Each row of a before or after table is a point. The points were changed in one or more steps. Then noise was added and the rows were shuffled. The steps act on columns, c1 being the first. Name the steps. A step turns or swaps two columns, mirrors them in a line or flattens them onto one, adds a multiple of one to another, or multiplies or shifts one. Angles are multiples of 10 degrees, from the lower column toward the higher: turns from -170 to 170, lines from 10 to 170 but not 90. Use the fewest steps. Two steps may share a column if one is a turn and the other turns, adds or multiplies; they go together, in the order done. Otherwise the lowest column goes first.
In the rows, zero is written as 128.

Before, 14 rows:
[[122 141]
 [167 156]
 [155 118]
 [158 111]
 [ 93 145]
 [158 149]
 [120  69]
 [121 115]
 [149  93]
 [116  65]
 [151 108]
 [172 101]
 [190  62]
 [143  96]]
After, 14 rows:
[[120 102]
 [127 156]
 [113  87]
 [142  93]
 [ 90  52]
 [ 90 111]
 [125 115]
 [ 62 150]
 [159  44]
 [ 92 145]
 [ 85  46]
 [137 166]
 [128 107]
 [119  83]]
Steps: shift c1 by -30; multiply c2 by 1.3

Before:
[[154 167 177 154]
 [125  99 186  82]
 [ 87 129 104  64]
 [115  76 169 156]
 [173  86  87  79]
 [ 73 151 120 158]
 [ 97  81 140 103]
 [129  89 136 173]
 [137 116 145  83]
 [102 153 106 168]
 [ 76 123  83 126]
 [142  93 189 144]
 [ 89  92 195 110]]
After, 13 rows:
[[102 154  94 160]
 [149 131  85  63]
 [ 74  92 154  76]
 [206  87 126 116]
 [ 97  91 184 127]
 [147 117 147  87]
 [100  87 133 166]
 [ 85  76 149 133]
 [120 123  61 120]
 [ 81 152  89 136]
 [118 100 168  69]
 [114  81 117  90]
 [106 168 184 146]]
Steps: turn c1 and c3 by 40 degrees; turn c1 and c4 by 30 degrees

Before, 10 rows:
[[ 91 131  74 173 177 162  93 129 182]
 [141 165 154 104 121  57 147 139 155]
 [ 97 145 189 187 178 168 135 149 130]
 [121 155 108  96 115 193 134 167 171]
 [111 168 138 114 122 173 159 106  98]
 [162 200 171 127 146 148 117 102  95]
 [166 159 219 196  69 137  66  69 142]
 [156 136 133 147 132 138 142 134 119]
 [114 175 130 155 101 119 149 180 133]
 [131 133 146 133 141  80  68 111  75]]
After (10 x 9):
[[139 132 159 149 149  98 193  90 109]
 [161  92 138 171  89 143 112  64 149]
 [115 165 101 137 174 106 137  69 140]
 [116 103 143 137 133 111  76  94 159]
 [ 92 131  71  84  74 168 100 128  47]
 [134 105 124 147  91 179 190 124 167]
 [155 129 112 136 120 116 116 117 135]
 [ 99 143  80 203  55 128  82 106  98]
 [169  65  78 227 220 191 125 110 148]
 [123 162 153 103 164 130  66  95  93]]
Steps: turn c2 and c8 by -100 degrees; turn c3 and c4 by 80 degrees; multiply c5 by 1.6; turn c5 and c9 by -160 degrees; mirror c6 and c7 in the line at 140 degrees

Before, 13 rows:
[[166 186 120 122  76 154 152 130  83 105  85  85]
 [ 96 151 116  92 150 172  97 131 144 139 198 175]
 [159 177  46 182 119 160 137 154 118 104 122  86]
 [ 84 144 100 111 164 141  96 114 164 189 123 151]
 [121 129 141 129 193 196 120 139 141 129 126 142]
 [159 200 111 191 122 118 161  83  84  93 120 101]
 [232 211 177 174 108  67  78 134 128 153 136 120]
 [ 88  92 107 137 136 156 124 156 105 140 134 182]
 [ 93  93  90 139 141 212  60  96 107 160 152 147]
 [128 148 119 140 112  90 120 135 139  69 125  33]
 [ 92 135 133 162 105 200 113 120 167 140 135 171]
 [233 184 131 141  94  88  88  97 136  78  87 153]
 [150  97 113 125 133 181 150 102 151 171 162 163]]
After:
[[ 91  88  96 139 136 152 126 124 132 123 116 181]
 [136  92 157 167 106 200 123 114 100 123 115 171]
 [128 122 147 133 192 194 120 118 125 125 129 143]
 [185 167  92 114  75 153 150 125 158 118 176  86]
 [185 234 137 154  95  93  96 134 125 140 192 152]
 [151  95 130 107 149 171  85 120 109 166  68 177]
 [211 231 165 188 106  69  97 139 160 114 107 118]
 [ 93  93  87 160 142 215  67 110 120 118  90 147]
 [200 158  87 178 123 124 180 128 150 150 157 101]
 [ 98 148 132 120 133 183 149 118 100 117  75 163]
 [147 125 131 141 113  90 124 136 114 170 168  33]
 [178 162  57 176 121 154 153 123  83 145 148  85]
 [145  84 127 123 163 143  90 125  85  76  93 150]]
Steps: swap c1 and c2; mirror c3 and c9 in the line at 20 degrees; turn c4 and c7 by 20 degrees; flatten c6 and c8 onto the line at 170 degrees; turn c10 and c11 by -140 degrees

Before (10 x 18):
[[130 147  95 119  97 128 163 193 124 121 102 130 123 126 118 188 113 166]
 [168  77  82  85 207 159 137  96 128 148 116 148  68 155 163 128 128  46]
 [130 171 176 139 143 158  69 181  94 183 144  64  91 106 102 118  91  93]
 [153 145 152  68 111  82  97 129  96 163  96 173 123  78 111 116 181  46]
 [124 126 104 157 112 119  73 198 108 206 173 119 137 162 190 147 119  96]
 [ 93 120 175 126 141 165  71 118 100 113 177 174  75 180 185 177 151 162]
 [164  94 124 165 209 147 140 163 175 211 142 116 148 152 149 167 137 170]
 [140 141 129 129  98 178 178 109  97 114 169  78 128 115 181 113 105  94]
 [175 189 114  55  93 148  80 122 109  89 151 107 138  69 177 132 132 115]
 [151 140 132 136 168 117 166 126 119 140  54 160 161  63 146 110  99 165]]
After, 10 rows:
[[152  93 122 168 205 109 142  85 179 212 143 118 119 160 148 172 137 174]
 [122 142 127 136 168  89 167 179 116 138 203 158 188 177 145 106 103 145]
 [101 152  95 122 101  98 161  89 122 122 128 130 152 165 119 189 109 156]
 [144 141 136 124  95 187 176 148  94 114 125  74 123 132 183 113 108 147]
 [122 140 148  70 108 159  95 168  89 166 133 177 146 175 110 112 185  36]
 [123 119 178 126 141 122  70  98 104 116  72 175 148  77 185 180 149 181]
 [189  73  85  86 209 206 138 133 127 153  95 151 187 123 164 129 135 102]
 [ 92 168 180 141 141 172  64 107  96 187  75  65 116 170 104 117  95 131]
 [142 186 114  50  92 149  78 177 107  87 142 109 128 187 172 137 129 135]
 [110 131 103 161 109 147  71  55 111 213 137 118 121 149 188 150 115  99]]
Steps: turn c8 and c14 by 130 degrees; turn c1 and c14 by 40 degrees; turn c6 and c18 by 50 degrees; add -0.7 times c15 to c11; turn c11 and c13 by -120 degrees
